Every row gives one point. Examples show where two turns around zero, p and q, send a point. Write where each new point lands after one turn and then the other. Backwards means that the second turn is done in reverse. Each puzzle has new turns, and all numbers are rounded.

Turn p:
[ 0.31  2.77 -0.15] => [ 1.87 -1.20  1.69]
[-1.00 -0.01 -0.61] => [ 0.67 -0.10 -0.96]
[1.76 0.88 0.30] => [-0.51 -0.77  1.76]
[-0.70 -1.18  0.82] => [-0.44  1.38 -0.67]
[-0.37 -2.46 -0.35] => [-1.59  0.69 -1.82]
Turn q:
[0.43 0.32 1.98] => [ 1.19  1.41 -0.90]
[-2.78 -0.79  0.28] => [ 1.85 -0.88  2.05]
[1.71 0.38 0.49] => [-0.58  0.82 -1.52]
[ 0.33  0.68 -2.16] => [-2.11 -0.58  0.66]
[ 0.30 -0.59 -0.58] => [-0.33 -0.76 -0.29]
Where do these land?
q, then p: [ 1.77  1.30 -0.93] => [ 2.02 -0.07 -1.27]
q, then p: [-2.03 -1.06 -0.03] => [-1.82  1.02  0.95]
q, then p backwards: [-1.18  1.20  1.85] => [-1.17  0.96  1.99]
p, then q: [-0.06 -1.17  0.16] => [-0.33  0.00  1.14]
q, then p: [ 1.50 -0.26 -1.05] => [ 0.51 -0.13 -1.77]

Turn p:
[ 0.52  0.43 -1.23 -1.06] => [ 1.31 -1.01  0.34  0.48]
[-1.52  0.59 -1.24 -0.76] => [ 1.99  0.64  0.31 -0.55]
[ 0.10 -0.29 -1.19  2.54] => [-0.15  1.57 -1.30  1.94]
[ 0.53  0.83  3.02 -0.09] => [-2.49 -0.17  1.70 -0.98]
[ 0.37 -1.56  0.64 -0.62] => [-0.66 -1.02 -1.05 -0.88]
Turn q:
[-0.94  0.30 -0.85  0.89] => [ 0.54  1.29  0.56 -0.46]
[ 1.76  0.09 -0.76 -1.53] => [ 0.34 -2.15 -0.42 -1.05]
[-1.92  0.49 -0.33  1.87] => [0.53 2.52 0.89 0.32]
[ 0.28 -0.29  0.81 -2.38] => [-1.57 -1.96  0.42  0.02]
[-1.27 -2.08  0.44 -1.40] => [-2.77  0.17 -0.12 -0.62]
[ 2.06  0.04 -0.08  1.01] => [ 1.48 -0.56 -1.64  0.24]
[0.04 1.46 0.78 1.54] => [1.45 0.68 0.31 1.57]
Where do these land?
p, then q: [-2.33 -1.51 -0.26 -1.95] => [-0.35 -2.94  0.05 -1.68]
q, then p: [-1.79  0.15  0.06  1.01] => [-0.47  0.81  1.83  0.17]
q, then p: [-0.17 -1.16 -1.42 -0.76] => [ 1.21 -0.80  0.39 -1.30]
q, then p: [2.06 0.31 1.72 1.50] => [ 0.08  0.41 -1.52  2.66]
p, then q backwards: [ 1.54  1.35 -0.48  0.15] => [-0.28  1.37  1.50 -0.48]
p, then q backwards: [0.69 0.86 0.38 0.06] => [-0.63  0.53  0.58 -0.60]

Turn p:
[-1.50 -0.68  0.02  1.39] => [ 2.10 -0.21  0.39 -0.18]
[-2.45 -0.32 -2.02  0.55] => [ 1.56 -0.94  2.56 -0.77]
[ 0.23 -0.10  1.20 -0.81] => [-0.44  1.07 -0.79 -0.43]
[ 0.93 -0.90  1.22 -1.25] => [-0.93  0.67 -1.51 -1.06]
[ 1.27  0.65  0.37 -1.22] => [-1.75  0.51 -0.53  0.20]
[-1.67  0.97 -0.62  0.61] => [1.03 0.32 1.75 0.53]
[ 3.18  0.38 -0.17  0.74] => [-1.56 -1.42 -1.85  1.72]
Turn q:
[1.52 0.91 0.70 0.90] => [-0.64  1.20  0.84 -1.37]
[-0.47 -2.28  1.97 -1.07] => [ 2.78  0.62 -1.52  0.05]
[-1.84  0.53 -1.41 -0.18] => [-0.44 -1.95  0.37  1.24]
[ 1.54  0.41 -1.96  0.65] => [-2.37  0.91  0.15  0.58]
[ 0.95 -0.46 -0.49 -2.08] => [-0.58  0.00 -2.30 -0.27]
[-1.74  0.38  0.28  1.90] => [ 0.84 -0.67  2.28  0.71]
[ 0.04  0.53  0.91 -0.13] => [ 0.40 -0.13  0.18 -0.96]
Where do these land?
p, then q backwards: [-1.83 -1.25 -2.09 -0.21] => [-1.26  2.02  1.76  0.74]
q, then p: [-0.53 -0.01  0.63  1.31] => [-0.15  0.80 -1.20  0.54]
p, then q: [ 0.70 -1.22  0.76 -3.29] => [-0.08 -3.38 -1.38  0.15]
q, then p backwards: [0.89 1.49 0.03 1.59] => [-0.94  0.68 -0.90 -1.84]
q, then p: [ 0.50  1.35  0.95 -0.45] => [-1.01  0.67  0.22 -1.29]
q, then p: [ 0.28 -0.35 -0.28  1.05] => [ 0.40  0.69 -0.09  0.86]

Turn p:
[-0.81 -0.44 -0.62  0.10 -0.82  2.49] => [-0.13 -1.83 -1.42 -1.53 -0.45  0.45]
[ 1.46 -1.66 -0.96 -0.83  0.04  0.73] => [ 0.71  1.39 -1.04 -1.55 -0.89  0.57]
[-1.73  0.29  1.86  1.91  1.34 -3.15] => [-1.55  0.40  0.86  4.28  0.40 -0.38]
[ 0.10  1.53  1.43  1.37  1.36 -1.08] => [-0.15 -0.27  1.97  2.14  0.28  0.80]
[-0.09  0.55  0.31 -2.28 -0.22  1.29] => [-0.02 -0.61  0.87 -1.96 -0.98 -1.18]
[ 1.20 -0.71 -0.50  0.18 -1.69 -0.40] => [-0.20  1.19 -0.77 -1.03  1.40  0.41]
[-0.12  0.43 -1.52 -0.45 -0.02  0.13] => [ 1.34 -0.27 -0.48 -0.36  0.24 -0.67]
Turn q:
[ 1.17 -0.06 -1.85  0.79 -0.21  1.40] => [-1.17  1.59  1.66  0.41  0.24  0.73]
[ 2.15 -0.67 -1.70 -1.35  1.04  0.78] => [-0.83 -0.20  3.02 -1.18  0.36  0.31]
[-0.72  1.81 -0.34  0.94 -1.21 -1.60] => [-1.34 -0.69 -1.91  1.33 -0.46  0.95]
[-2.03  0.47  1.45  0.48  1.01 -0.72] => [ 1.64 -0.56 -2.12  0.03  0.78  0.30]
[0.08 0.16 2.65 0.14 0.01 0.06] => [ 0.47 -0.12 -1.43 -0.44  0.68 -2.03]
[-1.92  0.99  1.13 -0.43 -1.10 -0.09] => [ 0.98 -0.83 -1.42  1.79 -0.26 -0.63]
[ 1.28 -2.69 -1.35 -0.56  0.46  0.17] => [ 0.23  0.82  2.20 -1.93 -1.34  0.37]
Where do these land?
p, then q backwards: [-0.66 -3.13 -0.17  1.38 -1.99 -0.39] => [ 0.22  1.72  0.81  3.21 -0.37 -1.47]
q, then p: [-0.80 -0.96  1.01  0.01  0.37 -0.15] => [ 0.84  1.08  0.30 -0.75  0.45 -0.04]
q, then p: [ 0.15  1.52 -2.17 -2.17  0.86  0.48] => [-2.20 -0.27 -0.32  0.44 -2.02  1.86]
p, then q: [ 0.38  1.43 -0.11  0.80  1.53 -0.45] => [-0.67  1.41 -0.57 -0.85  0.61 -1.24]
q, then p: [-1.14  1.13  1.80  0.55 -1.58 -0.47] => [ 1.49  0.53 -1.71  1.10  1.48  0.12]
p, then q: [0.73 1.74 0.43 0.44 1.45 1.53] => [ 0.35  1.17  0.46 -0.65 -0.29 -2.49]
p, then q: [ 1.34 -1.74 -0.79 -1.02 -0.63 -0.54] => [-1.09 -1.70  0.65  1.33  0.75  0.58]
